Rows are points. Any point is a mix of the corners, with weights that add up to 1. It lies inside the corners' shape when no weight is negative. Is each point inside? If not, which corners have a negative weight?
In the rows, 128 means zero.

Corners:
(1): [167 80 164]
(2): [164 146 111]
(3): [154 174 127]
(4): [71 69 113]
Points:
[144 155 126] => inside
[147 77 144] => outside (3)
[112 79 120] => outside (3)
[80 53 118] => outside (3)
[127 137 100] => outside (1)
[146 85 149] => inside
[119 96 141] => outside (2)

Corners:
(1): [156 189 180 121 138 169 83 76 142 117 116]
(2): [85 128 174 176 123 173 57 71 128 143 81]
(3): [118 110 89 119 158 123 185 168 151 78 185]
(4): [100 95 102 40 143 63 142 160 144 134 154]
(5): [160 150 186 155 115 129 16 73 141 75 117]
(6): [183 138 89 102 133 117 130 173 84 112 143]
(7): [163 89 82 74 153 98 167 111 94 96 167]
(8): [130 75 136 98 211 85 122 168 143 148 156]
(9): [150 146 177 162 98 107 109 105 157 120 75]
(10): [111 138 105 150 155 126 70 102 170 99 71]
(11): [144 94 102 49 148 153 180 184 98 38 136]
(12): [132 127 146 151 89 184 63 94 184 125 96]
Points:
[131 115 102 112 143 117 123 158 128 111 118] => outside (1, 5, 7)
[147 107 126 105 137 117 119 128 121 103 142] => outside (1, 10)
[139 109 112 84 144 131 142 145 120 82 132] => inside
[134 112 113 110 141 120 127 143 129 97 130] => outside (1)
[132 118 130 132 142 153 126 117 140 98 110] => outside (4, 5, 6)

Corners:
(1): [89 137 110 132 95 141 135 65 128 112 112 146 140 119 83 96 191 209 140 148]
(2): [159 82 144 146 99 125 129 102 123 135 118 96 169 158 169 144 151 60 125 108]
(3): [91 92 110 95 149 117 117 48 64 129 198 95 97 147 118 148 193 92 81 147]
(4): [85 113 116 137 170 154 115 160 172 172 158 124 124 137 159 102 174 169 120 88]
(5): [152 153 100 85 156 194 107 69 148 104 140 44 110 151 139 101 160 147 104 61]
(6): [92 131 136 130 106 196 170 44 37 96 207 152 126 119 137 144 190 96 161 117]
(7): [127 163 93 115 166 103 161 122 99 125 151 122 106 127 124 209 111 72 84 125]
(8): [95 140 198 148 161 150 102 97 147 123 111 111 139 121 122 125 122 95 143 118]
(9): [92 77 155 109 146 141 148 159 118 233 94 113 45 64 92 138 67 90 160 167]
(10): [99 133 121 102 89 72 156 156 113 100 127 122 171 151 178 100 68 145 103 148]
(11): [102 138 121 133 166 176 135 127 142 149 143 194 98 149 119 100 100 144 114 136]
(12): [93 127 161 43 153 133 188 124 164 131 52 228 125 140 165 127 104 108 170 176]
(13): [237 150 150 105 136 117 180 122 152 159 180 92 200 116 148 38 92 80 107 57]
(14): [65 107 95 132 103 118 198 111 125 123 167 158 117 91 106 175 115 126 77 118]
(15): [102 134 113 117 138 150 54 129 163 160 164 101 106 77 122 113 194 78 117 185]
(16): [116 153 115 129 114 77 145 153 129 100 75 167 91 89 128 96 107 115 97 130]
(17): [155 129 161 21 92 132 94 99 136 198 86 156 27 137 136 185 143 154 104 116]
(18): [99 136 51 101 58 11 101 110 134 86 103 176 103 85 74 101 119 129 124 138]
(19): [156 100 144 105 116 96 194 132 171 165 151 138 56 108 128 119 93 128 148 166]
(20): [87 130 93 77 61 132 194 147 133 129 153 110 106 208 137 165 156 89 122 97]
(21): [95 131 109 142 70 168 145 46 140 212 196 118 124 151 150 111 197 112 138 118]
Points:
[119 133 118 100 125 128 121 116 145 149 127 117 114 131 131 125 137 116 109 121] => outside (6, 19)
[108 125 122 110 122 145 135 92 118 142 154 122 124 138 133 131 152 115 120 120] => outside (16, 19)
[105 124 121 128 139 140 150 116 126 135 154 119 128 127 136 120 143 107 117 124] => outside (17, 18)
[90 129 129 132 142 174 140 89 117 125 172 85 174 140 139 123 173 89 125 114] => outside (11, 16, 17, 18, 19)
[113 133 121 126 155 135 162 143 144 125 131 135 101 89 108 107 109 116 134 127] => outside (2, 3, 10, 17, 21)
[122 126 120 104 118 137 145 107 134 141 140 116 105 133 131 127 137 117 123 118] => inside

Corners:
(1): [152 107 74 105 195 93 149 129 118 141 78 104 170 173 118 178 170 149 113 189]
(2): [161 89 149 186 109 96 123 81 98 89 128 96 80 129 59 131 127 113 207 111]
(3): [219 69 243 143 117 183 114 63 110 77 152 50 99 163 129 112 76 66 157 93]
(4): [142 143 114 132 101 117 110 191 109 162 128 168 112 144 102 139 123 165 156 111]
(5): [149 175 80 171 191 170 182 92 123 157 98 72 196 118 83 139 137 175 94 201]
(6): [244 28 149 194 12 155 144 72 145 54 145 131 76 152 98 153 145 77 180 127]
(7): [104 185 120 146 115 114 165 158 140 107 93 126 129 135 81 128 155 117 101 77]
(8): [135 155 37 126 126 134 180 137 103 143 60 179 149 90 128 133 142 65 164 174]
(9): [184 105 165 169 91 128 96 60 133 164 116 74 66 153 129 89 143 62 126 104]
(10): [154 165 90 188 166 111 93 132 121 139 102 133 206 129 142 163 93 130 127 154]
(11): [66 132 153 88 103 114 126 115 155 91 145 128 169 128 153 116 122 183 124 85]
(12): [115 185 122 140 120 138 115 109 155 93 119 192 99 136 75 190 138 134 151 135]
(13): [147 173 181 122 120 65 164 188 123 102 138 176 121 146 142 93 146 138 127 134]
(14): [110 121 72 135 128 154 101 121 78 130 132 56 127 179 127 114 150 114 49 201]
(15): [108 155 118 128 131 111 104 130 93 145 156 185 185 98 67 95 143 120 86 58]
(16): [79 103 123 124 136 117 123 189 206 181 168 160 133 127 84 89 149 113 183 148]
(17): [135 190 97 100 206 98 109 158 169 98 150 75 159 96 134 134 168 184 105 130]
(18): [137 154 109 117 173 117 108 123 117 140 35 130 180 99 56 155 103 141 74 208]
(19): [202 75 180 194 111 151 130 73 125 34 77 115 57 158 152 75 115 100 156 55]
(20): [95 146 166 152 168 169 134 132 116 152 102 121 179 94 160 170 186 102 84 155]
(21): [148 153 82 138 178 115 164 114 103 140 112 134 112 81 137 187 85 109 81 156]
Points:
[189 93 142 164 147 156 117 72 115 93 99 31 121 143 140 154 121 132 95 144] => outside (8, 12, 13, 15, 16)
[134 137 128 131 129 124 124 124 129 118 107 133 140 127 104 138 126 135 122 140] => inside
[153 125 129 150 122 128 134 116 131 115 126 121 120 136 120 132 140 116 134 124] => outside (18)
[130 142 117 134 134 129 131 134 128 127 118 129 143 136 122 129 137 127 112 146] => outside (2)
[126 153 123 139 138 126 127 130 118 125 119 129 138 126 116 123 131 124 110 135] => outside (1, 6)
[137 130 142 135 142 126 136 129 125 103 124 125 135 129 110 133 139 136 120 124] => outside (8, 9, 10)
[151 112 125 140 121 121 130 134 133 120 106 120 131 140 128 120 145 107 147 142] => outside (5, 12, 15, 21)
[145 141 117 157 167 145 125 93 122 124 91 101 140 121 101 135 126 100 110 136] => outside (4, 6, 11, 13)

Corners:
(1): [133 154 170 151 133 177 172 131 198 135 38 105 100 70 97 98 118 149 160 166]
(2): [160 145 141 166 127 140 93 161 70 143 130 142 85 180 137 240 155 130 112 148]
(3): [130 130 135 122 172 117 148 131 166 135 75 135 69 66 164 88 156 113 172 180]
(4): [159 124 175 155 107 108 151 105 135 138 28 120 146 93 177 108 133 105 159 134]
(5): [165 113 114 105 100 184 81 71 66 61 111 100 157 167 125 191 184 96 63 126]
(6): [150 101 94 111 123 96 92 71 48 105 148 111 170 204 34 147 165 68 61 137]
(7): [146 126 108 116 99 72 111 96 54 120 120 95 100 114 101 170 121 104 41 130]
(8): [116 158 173 172 113 142 111 146 107 151 142 161 101 101 98 220 201 101 67 97]
(9): [155 141 140 149 142 163 145 130 156 120 60 126 127 97 169 44 104 74 113 116]
(10): [104 89 174 136 104 170 126 125 143 199 88 128 102 92 159 78 112 102 171 158]
(11): [126 152 196 119 107 170 190 191 106 149 153 115 144 91 160 178 154 102 99 132]
(12): [162 89 164 140 134 138 143 82 163 136 94 135 112 95 160 104 129 167 142 130]
(13): [120 190 155 166 84 100 88 181 148 127 182 85 100 96 125 173 129 91 158 146]
(14): [116 63 72 99 129 102 80 86 116 80 147 146 175 157 84 195 91 49 71 114]
(15): [65 148 151 168 151 98 102 211 108 142 135 77 101 137 128 207 169 118 131 95]
(16): [103 145 141 131 56 107 119 170 111 159 152 143 85 176 123 156 173 127 126 147]
(17): [129 125 144 192 102 117 93 198 177 209 118 132 153 118 160 183 171 162 121 160]
(18): [115 128 136 148 135 142 106 114 112 116 83 160 122 72 161 106 127 150 175 169]
(19): [153 74 201 127 111 159 124 176 142 104 61 133 126 89 142 100 126 150 131 172]
(20): [138 78 175 194 107 174 192 97 172 118 66 139 97 76 188 75 125 139 150 186]
(21): [106 144 166 81 102 114 74 64 91 114 144 106 155 189 104 161 139 81 58 161]
Points:
[127 126 159 131 114 131 122 124 109 102 109 123 133 140 116 155 155 101 120 149] => outside (7, 9, 10, 12, 17)
[138 116 156 150 115 134 128 128 141 135 104 125 118 107 145 132 138 129 127 148] => inside
[131 110 136 142 121 119 99 118 105 119 105 132 125 141 116 179 159 134 103 147] => outside (9, 10, 11, 13)
[132 129 150 137 118 136 125 125 117 125 110 122 114 119 132 143 139 109 123 146] => outside (17)
[126 134 156 142 105 144 116 145 118 128 111 125 128 115 139 161 142 104 107 137] => outside (3, 6, 12)
[132 115 138 150 125 141 140 69 145 146 71 118 111 127 136 95 163 109 103 130] => outside (2, 11, 13, 14, 18, 19)

Corners:
(1): [136 140 95 115 51 113 120 102 129 106 96 141 123 119 106 123 89 124 249 115]
(2): [96 119 116 144 129 146 88 158 85 101 104 138 147 124 114 167 119 115 152 119]
(3): [88 67 119 147 105 118 131 175 119 127 137 149 64 123 165 118 138 148 129 87]
(4): [145 103 112 133 134 168 144 162 98 128 118 140 148 150 123 104 126 138 160 117]
(5): [126 146 111 136 139 141 145 140 130 187 117 160 143 21 119 112 138 101 158 181]
(6): [168 160 180 130 135 170 155 164 128 122 153 139 168 165 32 104 161 119 136 123]
(7): [142 149 137 142 121 138 157 161 129 111 101 162 132 134 131 180 146 130 169 168]
(8): [141 127 135 132 145 94 156 140 139 135 157 134 95 160 143 95 101 142 130 124]
(9): [103 128 95 137 139 141 137 110 124 118 108 154 71 140 150 209 111 149 197 89]
(10): [129 150 164 144 123 77 173 138 146 201 149 23 85 146 150 100 137 108 136 104]
(11): [96 160 122 136 135 127 150 137 106 116 56 114 111 138 110 116 147 133 139 115]
(12): [126 113 119 110 118 144 133 125 133 107 88 124 119 145 176 146 114 111 134 72]
(13): [148 156 121 134 69 165 156 167 137 201 154 103 146 159 55 113 120 144 132 104]
(14): [129 55 117 115 134 112 88 123 138 100 131 139 128 165 147 103 102 143 131 91]
(15): [96 87 116 148 93 134 155 154 124 148 149 166 142 150 140 182 133 90 144 188]
(16): [137 116 170 135 154 103 146 122 59 183 70 145 147 101 144 102 138 90 164 125]
(17): [78 148 122 149 145 159 139 127 118 123 132 150 148 150 157 202 129 160 130 93]
(18): [172 122 137 82 91 202 79 140 131 86 160 136 91 186 98 93 132 129 147 144]
(19): [118 142 121 167 138 122 134 166 117 174 138 143 142 143 131 129 160 108 130 107]
(20): [149 134 107 124 143 114 149 126 72 119 109 145 141 90 129 113 152 128 131 129]
(21): [154 129 123 54 127 120 134 160 151 128 161 160 133 153 124 101 136 143 146 119]
Points:
[121 115 93 121 107 143 135 138 131 147 134 127 114 134 139 124 124 140 149 104] => outside (2, 6, 7, 8, 16)
[130 114 126 141 104 168 120 161 131 124 153 150 145 155 107 134 120 132 138 128] => outside (9, 10, 11, 16, 20, 21)
[128 123 136 133 133 125 140 134 100 150 105 141 127 126 133 128 131 117 159 118] => inside
[129 116 132 127 139 130 145 151 110 128 115 142 108 129 140 128 138 121 148 133] => outside (1, 13, 14, 17, 19)

Corners:
(1): [205 118 118 124 112 99 124 124 113 109 168 115 157 171 162 139 100 127 142 91]
(2): [174 159 71 155 82 105 83 96 96 95 162 140 121 150 90 194 137 144 92 145]
(3): [176 122 149 115 150 102 114 116 155 156 116 113 119 122 168 140 183 130 112 150]
(4): [96 122 158 107 119 106 144 59 137 142 133 136 79 164 133 129 156 143 104 93]
(5): [113 80 150 135 144 135 154 66 127 123 141 132 112 139 121 126 154 130 143 110]
(6): [141 122 154 89 144 196 142 100 164 203 164 123 126 97 139 137 139 160 90 17]
(7): [115 81 151 130 106 105 90 135 130 207 113 145 85 171 86 183 138 43 85 85]
(8): [161 141 149 144 136 64 112 165 144 143 167 106 145 103 122 168 151 58 53 171]
(9): [142 94 96 103 142 162 132 162 97 108 133 145 101 105 184 152 160 138 97 111]
(10): [150 150 89 143 106 128 109 147 156 155 227 152 134 212 125 133 97 101 106 136]
(11): [71 85 140 128 97 94 179 96 156 172 92 95 140 128 156 83 160 132 151 122]
(12): [120 157 138 74 202 189 142 135 113 88 142 143 140 118 153 139 151 106 128 76]
(13): [186 112 155 146 119 125 178 143 146 88 119 113 168 124 81 169 142 42 59 147]
(14): [151 80 171 77 219 165 230 114 118 112 115 50 163 62 114 118 156 94 91 156]
(15): [105 110 159 107 200 104 136 144 186 106 166 94 101 123 141 107 191 131 162 78]
(16): [96 88 142 86 144 122 154 114 118 93 108 128 142 159 188 172 187 166 177 120]
(17): [110 130 162 90 115 120 110 138 171 249 168 137 31 103 120 102 117 187 170 154]
(18): [182 125 90 112 108 123 109 88 142 167 158 184 127 139 136 173 87 153 63 69]
(19): [148 129 131 142 114 134 64 142 107 63 112 142 169 136 103 176 146 133 64 148]
(20): [145 131 153 79 114 106 82 155 132 208 174 134 127 111 113 110 157 97 108 127]
(21): [105 95 156 123 167 137 177 108 114 136 85 145 125 121 122 117 169 156 107 62]
Points:
[143 107 142 116 125 113 132 115 134 153 133 121 127 120 126 142 147 123 100 114] => outside (10, 12)
[145 126 129 115 132 128 126 119 131 136 145 136 123 130 126 147 141 125 106 113] => inside
[139 115 132 122 132 117 134 128 133 132 142 125 129 139 130 140 144 112 109 132] => outside (6)
[136 125 123 119 113 134 115 118 130 147 145 148 124 151 131 143 133 133 109 108] => outside (8, 14, 15)
[132 113 137 115 139 129 135 122 130 130 143 127 126 131 127 141 146 119 113 109] => outside (3)
[138 116 134 114 132 130 130 116 133 136 139 130 123 134 127 142 144 128 111 108] => outside (8)
[143 117 132 119 134 123 134 120 134 131 143 127 135 136 131 143 147 113 101 108] => outside (17)
[132 115 136 118 135 119 122 126 139 148 145 129 109 137 127 142 149 120 115 111] => inside

Corners:
(1): [136 119 115 122 166 142 111 86 95 117 122 126 125 136 187 156 136 143 145 99]
(2): [161 86 110 117 108 110 98 108 50 84 116 160 113 122 127 98 114 167 118 128]
(3): [119 116 118 112 103 119 98 96 133 149 130 128 133 141 118 56 196 142 140 132]
(4): [113 119 118 113 127 7 124 133 133 96 102 175 126 113 182 142 118 159 133 130]
(5): [122 145 146 105 153 133 124 143 129 141 126 110 117 121 165 130 126 103 117 106]
(6): [147 113 91 95 137 142 106 121 106 93 118 117 118 122 108 154 107 151 126 140]
(7): [121 92 124 92 136 134 102 129 147 151 107 161 131 109 134 141 99 126 131 127]
(8): [118 123 113 124 113 75 121 120 123 134 142 135 110 109 112 114 115 104 127 126]
(9): [142 109 164 106 159 128 141 124 134 146 110 125 134 115 134 165 120 122 105 96]
(10): [113 148 106 124 148 85 122 124 112 153 127 125 122 139 129 133 167 110 142 137]
(11): [119 144 115 142 107 139 171 125 148 140 109 127 120 136 116 169 116 132 111 101]
(12): [114 128 111 92 110 147 111 101 120 158 111 109 143 132 148 119 108 140 143 125]
(13): [114 119 117 92 122 135 144 128 135 141 108 110 115 119 146 119 125 137 64 143]
(14): [123 105 117 100 113 144 148 113 126 150 123 120 120 118 160 68 110 149 118 146]
(15): [113 158 124 85 204 142 104 135 103 112 125 91 143 197 132 150 153 152 127 79]
(16): [110 79 132 88 117 145 127 114 130 151 161 121 132 126 163 166 129 152 119 138]
(17): [184 160 104 123 115 129 93 115 127 149 137 138 153 176 133 18 198 156 119 143]
(18): [112 115 132 98 124 146 133 128 121 105 97 112 125 111 145 116 101 77 104 133]
(19): [114 156 99 111 120 120 92 105 139 124 119 145 155 136 93 123 141 157 148 133]
(20): [112 151 143 124 124 134 127 131 142 146 135 100 114 180 109 158 121 145 108 130]
(21): [121 153 102 170 112 140 152 132 138 147 100 104 124 120 103 153 117 130 111 117]
Points:
[129 120 114 112 122 124 121 111 121 124 122 127 134 128 129 133 132 148 117 123] => outside (5, 7, 10, 14, 20)
[117 117 129 98 130 126 127 127 137 141 133 122 127 135 137 134 133 135 113 131] => outside (1, 2, 12, 21)
[126 110 124 93 140 118 110 117 108 117 117 132 126 130 149 127 124 144 125 126] => outside (8, 11, 17, 21)

Corners:
(1): [127 136 129 101 192 61 158 134 98 132 73 72 119 121 165 100 97 103 119 104]
(2): [122 145 140 100 136 112 153 124 106 109 141 94 119 173 88 106 26 97 147 61]
(3): [100 90 141 104 201 87 70 138 95 105 149 85 132 184 63 139 91 72 127 109]
(4): [74 174 94 108 146 72 132 86 127 133 142 124 106 119 76 143 164 109 105 94]
(5): [133 161 118 78 114 86 136 182 182 130 123 138 101 58 119 132 172 141 166 236]
(6): [113 120 177 152 113 91 90 169 81 134 133 111 116 160 114 92 94 156 114 178]
(7): [168 155 156 122 174 129 128 116 109 172 91 78 129 178 53 106 78 83 105 114]
(8): [117 73 103 104 149 118 125 119 117 118 136 77 155 202 139 126 99 170 84 172]
(9): [134 112 132 144 147 110 128 82 93 165 102 76 147 116 109 141 101 169 145 79]
(10): [110 119 97 117 158 112 149 145 80 169 151 120 125 171 85 142 92 118 133 138]
(11): [79 170 173 157 51 162 156 211 151 89 130 122 129 88 191 201 182 128 192 150]
(12): [166 121 168 71 209 165 143 119 98 111 117 140 97 135 94 144 83 125 106 123]
(13): [109 154 116 123 187 119 123 107 102 150 132 99 121 99 114 62 84 155 135 131]
(14): [141 155 178 106 60 134 170 164 183 165 170 141 146 118 131 130 225 140 176 218]
(15): [145 177 108 170 137 64 64 92 155 143 149 226 113 112 156 128 57 147 141 115]
(16): [139 145 171 118 92 107 122 124 63 137 98 108 128 114 102 100 100 80 143 176]
(17): [138 135 105 157 120 141 122 124 140 101 143 241 156 112 109 120 140 136 133 73]
(18): [104 182 154 83 65 148 196 157 193 153 27 145 163 119 173 158 205 163 215 181]
(19): [108 106 187 90 81 171 144 173 158 168 119 159 136 92 166 142 158 165 132 160]
(20): [160 111 81 151 115 163 87 79 139 134 164 249 87 187 124 113 121 163 150 58]
(21): [135 177 102 144 109 88 38 103 91 139 165 197 158 128 165 116 114 172 134 79]
Points:
[122 146 130 122 128 109 124 132 125 140 123 129 129 131 124 122 120 133 141 132] => outside (12)
[122 147 137 108 128 115 137 142 135 137 123 133 135 119 128 131 129 125 142 149] => outside (6, 9, 20)
[125 147 148 112 127 116 142 143 122 137 117 119 128 113 131 124 123 132 140 149] => outside (3, 20)
[120 168 135 140 88 93 119 136 127 139 134 139 145 120 127 135 135 142 147 152] => outside (1, 3, 12, 13, 19, 20)
[124 136 144 110 130 123 140 147 131 142 124 134 123 129 118 130 138 129 138 162] => outside (2, 9, 21)

Corners:
(1): [38 138 155 98 127 82 85 188 119 139 105 111 115 73 84 103 89 100 128 110]
(2): [154 157 159 183 110 97 136 143 115 142 116 136 157 206 70 140 118 162 129 95]
(3): [69 112 118 103 127 162 76 62 100 103 122 121 97 53 170 143 177 108 124 177]
(4): [63 130 117 133 105 154 153 106 135 115 101 112 155 121 143 123 136 57 85 147]
(5): [160 127 174 180 134 145 147 203 132 155 120 185 129 211 58 185 79 154 202 43]
(6): [131 150 47 155 111 123 146 114 125 74 145 125 99 54 133 143 148 126 101 191]
(7): [181 168 179 143 160 141 152 138 200 94 169 172 145 194 19 166 146 174 157 66]
(8): [144 127 105 48 86 137 159 76 131 114 111 111 111 108 195 154 127 110 86 117]
(9): [65 78 142 156 142 75 75 124 133 92 86 135 130 137 79 69 58 136 166 73]
(10): [94 151 66 112 165 129 80 95 100 161 80 148 77 30 138 117 136 39 93 133]
(11): [145 108 179 166 200 126 178 159 167 112 104 177 144 147 91 152 156 191 146 83]
(12): [66 145 85 122 140 140 127 91 150 144 134 75 91 111 169 146 122 133 81 169]
(13): [130 145 88 110 117 173 162 101 168 134 125 107 203 114 137 137 151 164 138 133]
(14): [143 129 114 125 93 194 158 98 141 122 118 119 138 120 133 88 128 130 130 201]
(15): [199 85 153 147 159 103 151 168 174 148 149 135 194 197 89 190 150 149 155 120]
(16): [122 129 113 110 89 161 99 141 131 130 167 155 119 118 165 110 128 162 94 161]
(17): [111 128 141 120 146 138 63 158 107 88 83 40 122 89 120 71 112 75 72 103]
(18): [162 143 226 196 169 115 144 177 160 139 166 157 130 131 82 175 92 104 169 82]
(19): [151 171 132 131 81 118 130 105 197 145 104 117 144 137 209 111 210 129 130 176]
(20): [80 138 208 164 128 72 85 201 133 52 32 135 179 142 50 136 12 138 178 71]
(21): [81 147 160 145 213 62 89 191 71 56 110 138 140 123 139 89 90 80 160 78]
Points:
[124 113 128 137 117 136 116 118 117 124 113 130 109 118 122 146 92 105 120 120] => outside (1, 7, 11, 13, 19, 21)
[124 129 135 141 128 116 112 140 137 135 111 125 130 123 112 138 119 133 125 113] => outside (4, 7, 14, 21)
[111 136 137 129 136 125 117 136 137 124 115 132 132 123 122 129 124 116 123 112] => outside (6, 14)
[111 129 143 142 151 126 127 157 121 110 103 123 132 102 110 143 98 104 135 115] => outside (2, 7, 9, 16, 19)
[116 131 140 132 136 124 125 131 139 115 110 125 135 124 117 134 125 124 131 117] => outside (16)
[119 143 151 149 148 125 131 139 138 118 99 132 140 137 109 129 102 111 142 95] => outside (1, 3, 6, 15, 16)
[137 120 143 142 128 126 136 146 133 128 126 130 149 144 120 133 136 129 133 118] => outside (7, 10, 12, 20)
[151 148 105 130 110 141 148 122 162 128 100 122 150 137 130 159 149 134 97 124] => outside (1, 3, 9, 14, 18, 21)

Corners:
(1): [138 149 182 145 143 115 149 110 116 106 156 133 121 146 152 143 127 110 145 97]
(2): [129 101 106 116 128 127 138 119 114 122 103 133 121 136 119 134 170 166 118 63]
(3): [173 130 114 122 140 120 140 138 114 130 158 110 102 154 121 170 113 101 110 144]
(4): [95 166 137 155 140 144 151 113 124 152 146 111 147 144 148 179 102 111 129 118]
(5): [110 112 99 110 150 130 64 162 109 120 194 152 97 151 144 133 132 180 133 147]
(6): [236 162 125 107 115 95 123 152 126 115 111 121 127 142 148 138 113 102 120 68]
(7): [107 117 249 128 134 145 145 113 132 133 188 95 129 143 143 123 101 118 131 137]
(8): [134 130 113 106 145 135 118 120 113 147 111 128 137 140 134 118 118 132 78 134]
(9): [127 120 136 142 110 117 144 133 118 148 113 139 152 129 135 159 102 116 121 118]
(10): [104 125 110 137 119 105 151 105 149 113 114 90 119 131 145 137 119 134 124 108]
(11): [102 139 127 108 125 113 150 109 106 121 140 115 182 103 109 136 107 129 132 41]
(12): [174 146 135 113 129 93 84 113 136 103 116 134 128 126 130 154 115 137 118 146]
(13): [105 123 102 180 134 135 132 133 153 143 118 131 157 141 113 143 127 155 89 153]
(14): [106 128 133 119 140 140 118 107 118 110 129 130 121 128 144 151 114 121 132 63]
(15): [100 128 106 107 122 149 141 117 108 103 101 129 139 85 114 119 107 159 127 133]
(16): [104 116 113 143 154 101 107 134 129 139 101 140 106 116 106 120 184 162 123 125]
(17): [144 120 139 123 115 154 138 129 125 122 169 126 109 108 143 133 118 130 91 141]
(18): [170 120 116 108 151 134 73 132 108 135 122 138 118 122 151 116 148 127 119 147]
(19): [126 149 104 132 122 121 140 114 130 120 160 132 99 143 112 125 134 120 135 129]
(20): [112 124 108 134 140 113 134 109 171 132 129 141 114 151 132 147 137 127 118 138]
(21): [114 113 98 107 132 140 125 160 106 115 112 98 128 141 121 129 150 153 103 140]
Points:
[128 133 128 133 125 116 132 123 146 125 144 119 129 143 134 153 111 124 118 124] => outside (1, 2, 8, 15, 16, 18)
[114 131 123 130 133 122 134 123 127 126 130 120 133 136 127 142 122 137 122 113] => outside (17, 18)
[112 144 121 137 134 121 132 120 131 112 134 128 126 128 133 143 126 137 131 111] => outside (2, 3, 7, 8, 9, 18)
[154 126 130 118 132 124 119 122 131 119 152 128 114 141 140 137 125 128 113 113] => outside (4, 9, 15, 16, 21)
